Each row of a before or after table is a point. One or more steps were done to the points. Then noise was added and the rows were shuffled. The steps act on how far a point lies along the listed directions, d1 being the first. What was done? A step turns or swaps two directions, mirrors them in a line or flattens them onto one, adds a multiple of one to another, or multiplies one. Angles are multiples of 10 degrees, from the lower direction toward the higher: turns from -170 to 170, lines from 10 to 170 but not 90. Use the fewest steps. Two steps may share a direction if one is a turn and the other turns, adds or multiplies; they go together, in the order done. Otherwise the lowest direction goes first.

Directions:
(1): [-15 -60]
(2): [-60  15]
Before:
[[ -3  -9]
 [  7 -11]
 [  0  -2]
 [-23  15]
 [  2  22]
 [  2 -12]
 [  1  16]
 [ -2 -15]]
After, 8 rows:
[[ -3  18]
 [ -4  -9]
 [  1  -2]
 [-61  25]
 [ 21 -14]
 [ -4  23]
 [ 10 -15]
 [  0 -16]]
Steps: multiply d2 by 2.5

Directions:
(1): [  3 -52  37 -16]
(2): [24 31 50 17]
(3): [ 18  19   0 -60]
(4): [ 58 -16 -22  13]
Before:
[[-13   1  -7  19]
 [  1  11  32   2]
 [ -9 -22   5 -54]
 [  7  15  28   5]
 [ 13  38 -60  22]
 [  8  12  20  -4]
 [ -2   5 -39  26]
 [  2 -19 -36  11]
 [  0  36 -11  24]
 [-30   2   2 -34]
 [ 16  26 -12  17]
 [ 12  25 -15  31]
 [-31  -3   7 -19]
 [ 10   9 -27   8]]
After:
[[ 24  13  10  27]
 [  3 -34  30   2]
 [ -2  50 -16 -28]
 [ 13 -35  19  11]
 [-25  25  10  -9]
 [ 22  -6  20   6]
 [-10 -15 -11 -17]
 [-16 -22 -12 -14]
 [ 45 -22  55   7]
 [ 14 -28  16   0]
 [ 20  -9  31  29]
 [-19  33  11 -23]
 [-22 -16 -14 -12]
 [ -6  -5  10  20]]
Steps: turn d1 and d2 by -150 degrees

Directions:
(1): [  0 -16  36 -18   9 -21   7  60]
(2): [ 40   8 -24 -11  44  20  36  10]
Before (9 x 8):
[[ 12  -7   0  -6  22   1  33  14]
 [-13   4   8   6 -10 -10 -11 -17]
 [ 59  15 -27 -23  58  17  43   8]
 [-28  -9  40   7 -17 -37 -16  27]
 [  9   3 -23   4  23  17  -4 -13]
 [-10  -6  22   6  -8   7  -1  17]
 [ -7   2  20   0 -25  -4 -22  -3]
 [ -5  13  -7   5  -1  -1   0   6]
 [-28 -25  43   5 -46 -36 -36  32]]
After (9 x 8):
[[ 33  17 -25   7  42  10  34  -5]
 [ 61   5 -35  -6  46  25  40  12]
 [  7   2  10  -8  16  -8  10  15]
 [-36   5   7  16 -52 -16 -48 -57]
 [-22 -11  11   5  -6  -6 -27   5]
 [  7   4  -4   8   9  24  13  -2]
 [ -5  12  -4   5  -3  -3  -1   8]
 [-17  -2  -6  13 -16   1   2 -34]
 [ 27   6   5 -12  14  11  10  14]]
Steps: turn d1 and d2 by 150 degrees

Directions:
(1): [ 28  59 -32   6  37 -48  -4   6 -48]
(2): [-22 -59   4 -40  18 -60 -37   9 -16]
(3): [-20 -10 -27 -47  17  59  16   8 -60]
Before (13 x 9):
[[  2 -11 -22 -10   4 -37 -13  15 -23]
 [-23 -36  26 -12 -14   1 -13   6  30]
 [ -4 -60  15 -24  -5   4 -18   6  20]
 [  0   6 -39 -21  19  39  14   7 -44]
 [  3   8 -17   0  -3  50  17  -4 -18]
 [ -4  11 -17  10   0  12   4   6 -11]
 [-25 -56   1 -22 -10  14 -12  -3  -4]
 [  9  -8  -4  26   3  14   4  -1   8]
 [ -4   2 -14  -9  18   1  17   8 -12]
 [  3  14 -17 -16  17  38  10   5 -37]
 [ 12  39  -9  16   3  14  13   2 -18]
 [-19 -17   5  -7   0  27  19   2 -27]
 [-20 -17  15   8 -19  28  -9  -1  32]]
After:
[[-25 -55   2 -20 -14  23  -8  -3   1]
 [-18 -11  13  11 -19  32  -5  -1  31]
 [ 13  39 -10  14   6   8  10   1 -20]
 [-17 -15   4  -5   0  29  20   1 -26]
 [-23 -33  28  -8 -17   8 -10   4  33]
 [  6  12 -19   1  -1  47  17  -5 -21]
 [  4  13 -17 -18  18  35   9   7 -38]
 [ -4  12 -18   9   0  10   3   7 -12]
 [ -4 -58  16 -22  -7  13 -14   4  24]
 [ -2 -18 -19 -12   2 -36 -13  15 -20]
 [ 10  -6  -6  27   3  13   4   0   6]
 [ -5   0 -13 -10  18   0  16   7 -12]
 [ -1   5 -41 -22  21  35  12   7 -46]]
Steps: turn d1 and d2 by 10 degrees

Directions:
(1): [-60  -4  11 -18  17   4  15 -33  27  10  27  -1]
(2): [-16  19 -15  31 -13 -51  11  10  -2 -28  27 -30]
(3): [ 24 -27  11   5  23   1  52   0  28 -40 -11   3]
Before, 8 rows:
[[ 22  -1  -3 -10 -11  26 -22  16 -21  20 -20  16]
 [ 60 -11   1   8   1   1  22   8 -12 -22 -21   4]
 [ 31   5 -12  -8 -12   9 -13   8 -17  17  -9   7]
 [ 15  -8  -4   2   6  23  -3  -2  -2  18  -6  19]
 [-35  31 -16  -6 -15 -20 -28   1 -22  17  43  -8]
 [  2  12 -13  21  -8 -42  -1  19  -8 -14  17 -26]
 [ 22  -7  14   6 -10  -1  -7   5 -12   7  -7   7]
 [ 36  -7  -8  12  -3 -11  19  13  -4 -19 -14 -11]]
After (8 x 12):
[[ 54   9  -9   8 -16   1 -16  13 -36   4 -19   3]
 [  7  11 -11 -14 -11  11 -20  -2 -16  30   1   6]
 [ 31   8 -15  11 -17 -12  -8  17 -22   0 -12 -10]
 [ -9  14 -14  17 -10 -41  -5  14  -9  -7  23 -26]
 [ 11  -4  -4   1   4  23  -5  -2  -2  22  -4  19]
 [ -7   4  -1 -17 -10  27 -29   4 -18  31  -7  15]
 [ 10  -1  13   3 -11  -2 -17   1 -16  17   0   7]
 [-53  17  -7 -13   5 -18   4 -15   3   4  50  -6]]
Steps: turn d1 and d3 by 50 degrees

Directions:
(1): [-21  -8  13  35   8 -27 -24   5 -21  17   6  20  36 -44  55 -50  60  28]
(2): [ 20  18   1  -2  -5 -24   7 -36 -59  21   0 -11 -56 -39  -6 -50 -22 -55]
(3): [-25 -43  19 -55   5  55 -23  -9  -6  27 -55  -5  16 -13 -25  -9  40 -37]
Before (9 x 18):
[[-20 -21  23 -35   6  44  -3   0  16   1 -28  -3  19   4 -28  11  15 -32]
 [ -7 -20  29 -30   6  42   6   5  20   5 -41  -9   5  13 -32   5  14 -18]
 [ -9 -10   7 -14   9  11  -2  20  24 -19  -9   3  17  29 -17  47  -6  13]
 [ 21  39 -22  56  -6 -45  18  17 -11 -28  37  -3 -24  26  -4  13 -39  16]
 [  7  -6  -2  21   5  10  17  13  38 -22  16  -8  18  38  -4  47 -18  40]
 [ 28   1 -12   6   1  -5   5  12   7 -11  15   6 -11  15  -5  27 -27  12]
 [ -8 -11  13 -34   4  35 -12  -7  -5   5 -17   4   6 -13 -15 -22  18 -24]
 [-22 -30   8 -10   8  38  -1  31  60  -7 -13  13  46  39  -5  45  22  47]
 [-14  -3   4  -7   7  -8 -17   5   2  12   1   7  22  -1  19  -2  23   6]]
After (9 x 18):
[[ 31   2 -13   2   1  -3   6  11   7 -12  15   4 -14  18  -8  30 -32   9]
 [ 10  -5  -4  17   4  13  19  12  39 -25  15 -11  14  42  -8  52 -24  38]
 [-10 -22  30 -24  11  38   1   6  16   8 -40  -5  12   6 -20  -2  23 -13]
 [-22 -32   9  -6   8  36  -2  30  58  -7 -10  14  48  38  -3  41  25  46]
 [-23 -22  25 -30   5  38  -8   0  13   2 -29   0  27  -3 -19   2  26 -25]
 [-15  -3   3  -6   7  -8 -18   4   2  12   1   7  20  -2  20  -3  25   7]
 [-13 -13  14 -30   4  32 -16  -6  -8   6 -16   7  11 -20  -7 -30  26 -19]
 [ -9 -11   7 -14   9  11  -1  22  23 -20 -11   3  17  27 -16  47  -4  14]
 [ 26  41 -26  47  -8 -38  23  15  -7 -31  36  -9 -34  37 -18  27 -53  10]]
Steps: add 0.3 times d3 to d1

Directions:
(1): [ -5  50  -2  33  -7  22  42  -7  -2  13 -48  33  23   0  22  20  49 -11
 -31  10   5   9  -6  37]
(2): [  1  -6  43 -42  30  -6  -1  39 -26  47   2   8  16 -30  24  33   4  41
 -36 -10 -13 -29  11  -8]
(3): [-38   8  60 -36 -27   5  12   6  11 -33 -24 -50  -7 -16 -15 -17  -9 -11
 -15  -1  33   0  16  44]
Before:
[[-20 -22  15  -7 -21  -3 -15  -2  19 -40   9 -43 -28  -1 -29 -30 -26 -18
   18  -3  14   5   6  15]
 [  3  -5  15  -4  10   4   1   5 -10  11 -13   9   7  -7  -1   9   3   2
   -4  -4   0   0   0   0]
 [  3  13 -25  30 -24   8  -1 -20   6 -21   5  -1   2  16  -7 -12   9 -22
   16  13   0  10  -9   7]
 [  0  10  -8   9  -6   8   5   3  -1   5 -13   8   6  -2   5  11  10   5
   -6   6  -2   5  -8   1]
 [ 11  -4  -5   5  15  -7   1  -2  -5  11  -1  18   5  -6   6   7  -3   9
    0   1  -1  -2  -6  -9]
 [ -1 -11   5 -11   9  -1  -8   6  -4   6   8  -2   0   5   8   3  -8  15
   -2  -5   0   1   6 -11]
 [ 10   5 -21  10  27  -3   6   7 -16  32   5  43   7  -6  18  20  11   8
    0  -6 -19  -3  -3 -25]
 [-15  12  18  -7 -18   6   5  -6  11 -22 -14 -27  -8  -1  -7  -3   2 -16
   -4   1  16  -2   4  24]
 [  3  11 -12   9   3   0   2  -9   7   3  -7   4  12   5   3   5  12 -15
   -3   9  13  16  -8   2]]
After:
[[-20  13  42 -25 -11   6   9   8   2 -10 -16 -30  -3 -14   2   7   4  -2
  -21  -4  15 -12  11  27]
 [-31  33  37   7 -21  19  34   5   8 -13 -47 -10   3 -15   1   2  29 -17
  -32   5  19   3   6  59]
 [  5 -20   2  -3   4   0 -13  -3  -2  -8   1  -5  -6   2 -16  -7 -13  -7
   15  -5   1   6  -1 -10]
 [ -1  -4 -13  11  -3   3  -4  -9   8 -12   3  -2  -3  17   1  -9  -3  -3
   10   0   4  14   0  -5]
 [  6  -2   5 -13  18  -6  -7   8  -3  18   4   1  14  -7   8  14   4   3
  -11   5   6   2  -3  -8]
 [ 13 -11 -17  12  13  -9  -7  -9  -1   1   7  16  -1   3   0  -2 -12   3
   11   2   0   2  -8 -13]
 [  3  20  17  -2   4   7  11  17 -23  32  -8  19  25 -13  25  27  28  16
  -30   5 -13 -15   0  10]
 [ 18 -20 -46  14  24 -12 -17  -3  -7  14  33  33 -10   6   0  -2 -15   0
   32  -8 -24   3  -6 -48]
 [  3 -10  -3  -7   1  -1 -12  10  -4   6   6  -1   0  -6   3   8  -6  15
   -1   2  -6  -3  -6 -15]]
Steps: multiply d2 by 1.3; turn d1 and d2 by 130 degrees; multiply d3 by 1.3

Directions:
(1): [-15 -25 -23 -10  -8 -18  33  -2  42  19 -44  19 -29  -8  -2  32 -16  16
 -13   5 -50  53 -31 -11 -14  57 -35   0 -32  23 -23   6]
(2): [ -7 -31   8  51   5 -34   1 -22 -10  31 -32 -11 -29   0 -17 -37  42 -34
  18  15 -54 -13 -31  52 -10 -32  19  26  11 -16 -11 -21]
(3): [  3  10  25   9 -55 -44 -42 -29  41  -5  16   3 -16  21   2  14  35   0
  60 -38  15   8  33 -22 -13  12 -19  33 -24  15  20 -32]
Before:
[[  0  10   0  -1  19  12   0  11 -20  -7  16  -8   8   1  -3 -15  -3  -9
  -16   5  14 -21  11  15  14 -22  13  -4  18  -8   4   8]
 [-11 -10 -18   6   9   5  28   8   1  16 -23   8  -6 -16  -4   2 -11  -1
  -18  15 -25   8 -31  12  -1  -3   1 -10   0   3 -10  14]
 [  2  -2 -16  -3  24  18  23  11 -15   3 -13   0   0 -13   1   3 -20   1
  -34  18  -6   0 -18  10  -8  -1  10 -11   9  -9  -8  18]
 [  0  -7  -4   1 -15 -11  10   0  22   2 -21   6 -23  -4   0   9  -2   6
    1   1 -19  12  -8  -5  -5  24  -9   6 -10   9  -5  -4]
 [  8  13  -2 -16  11  32   3  18 -18 -13  21   3  17  -3   6  -3 -20   2
  -25   8  17 -17   4  -6  10 -14  15 -17  22  -8  -6  25]
 [  6   8   7  -1   3  18 -14   7 -29 -12  24  -7  24   3   3 -15  -1 -12
   -3  -3  19 -22  13   4   8 -24  20  -1  14 -10  14   3]
 [  2  -9 -17 -11  23  16  35  10  -8   5  -2   6  13  -9   2  -2 -21  -6
  -35  18 -11   2 -19  17   0   5   0 -18  16  -4  -6  21]
 [ -4   0   5   1   6   1  -3   5  -4  -7   3  -5   5  -6   1  -4   0   1
   -2  -5  15 -13   3  -1   2  -4  10   4   6   5   4   2]
 [ -1  -1  13   9  -2  -1 -13  -3 -11   2  17  -7   7   5 -11 -15  15 -13
    5  -2  10 -12   8   3   1 -18  13   5  15 -12  -3  -4]
 [  1   5   0   5  -1   8  -5   0  -4  -7   6   0   3   3   5  -2   1  -4
    0   3   3 -10   5   1  -2  -3   5  -2   4   1   7   4]
 [  3  12  20   8 -20 -19 -22 -17   4  -5  15   3   4   5   4  -1  25  -3
   28 -23  13 -15  14  -9  -2  -1  -9  14  -7   4  10 -14]
 [ -2  14   0  -9  -8   3  -1   5  12   1   1   5  11   5  -3  14  -7   8
   -2  -6  14   1  12 -11  11   6  -9  -4  -5   3   5   9]
 [  5   1 -17 -17  25  23  17  24 -18  -1  -1   4  21  -7   5   3 -23  11
  -36  17   9   3  -2  -6  11   9   1 -22   3 -10  -1  25]
 [  4   6   2  -8   0   7 -13   6 -14 -10  13  -5  11   4   3  -1  -7   5
   -2  -9  18 -12  14   0   6  -5  15 -12  12   0   6   2]]
After (14 x 32):
[[-10 -14 -22  11  31  19  36  15 -22  20 -25   3  -1 -22  -7 -15 -12  -9
  -32  30 -29  -7 -43  29   3 -23  16 -18  17  -8 -15  19]
 [  1   7  -8 -26   3  28   8  19  -7 -14  13   6  24  -4   9  14 -30   8
  -22  -3  15   9   6 -21   6  15  -4 -17  -5   7   6  17]
 [  3  17  24   0 -45 -37 -33 -25  33  -8  18  13  -3  12   7  19  27   7
   49 -42  18   4  26 -32  -8  26 -29  25 -26  19  16 -24]
 [ -4   8 -19 -24  27  27  22  23  -9  -8   6   3  10  -8   1   7 -29   9
  -40  11  10   2   2  -1  15   8  -4 -21   7   2  -6  25]
 [  2   6  -3 -17   2  11  -8  11  -8 -10  11  -2  11   2   5   8 -16  12
   -8 -10  18  -2  11  -7   6   6   6 -17   8   4   4   7]
 [ -6   0   0  -7   6   3   3  10   2  -8   0  -1   5  -9   3   4  -5   7
   -9  -7  14  -7   1  -9   1   7   5   0   1  12   2   6]
 [  0   6  -3  -1  -2   9   0   1   1  -7   5   3   2   2   6   4  -5   1
   -4   3   2  -1   3  -4  -4   5  -1  -4  -1   5   6   6]
 [ -5   0  -2 -16 -10   3   2   3  15  -2   9   8   5   2  -5  15  -7  10
   -5  -7   9  18   8 -25  -2  21 -12  -3  -7   6  -9   7]
 [  6  -5 -19  -5  54  40  24  32 -52   4  -4  -6  30 -14   0 -23 -23  -5
  -56  37   4 -19 -16  21  18 -21  25 -30  27 -29  -6  35]
 [  1  -7 -25  -3  51  37  40  23 -40   6 -19  -5   8 -23  -2 -11 -30  -5
  -59  36 -12 -10 -32  27   0 -15  25 -24  24 -20 -14  30]
 [  1  14  10   5  -9  -3 -11   0   3   2   5  -2  12   9  -6  -1   7  -3
    7  -6  15 -16  14   1  13 -13   1   5   3  -6  10   0]
 [  1 -14 -23  -5  52  35  52  21 -37   8  -7   0  21 -17  -1 -20 -30 -14
  -60  37 -18 -13 -35  38   9 -16  20 -30  34 -18 -13  33]
 [  4  -7  10  22 -16 -20  -6  -9   8   5 -13  -3 -22   1  -5 -14  20 -10
   17   0 -15 -10  -4  14  -4  -8   8  19   2  -3   3 -16]
 [  6  10 -12 -23  29  51  20  29 -30 -12  14   4  22 -10   5  -6 -35   6
  -48  20  11 -17  -7  -1  14 -13  19 -30  27 -10 -13  39]]
Steps: mirror d1 and d2 in the line at 50 degrees; multiply d3 by 2
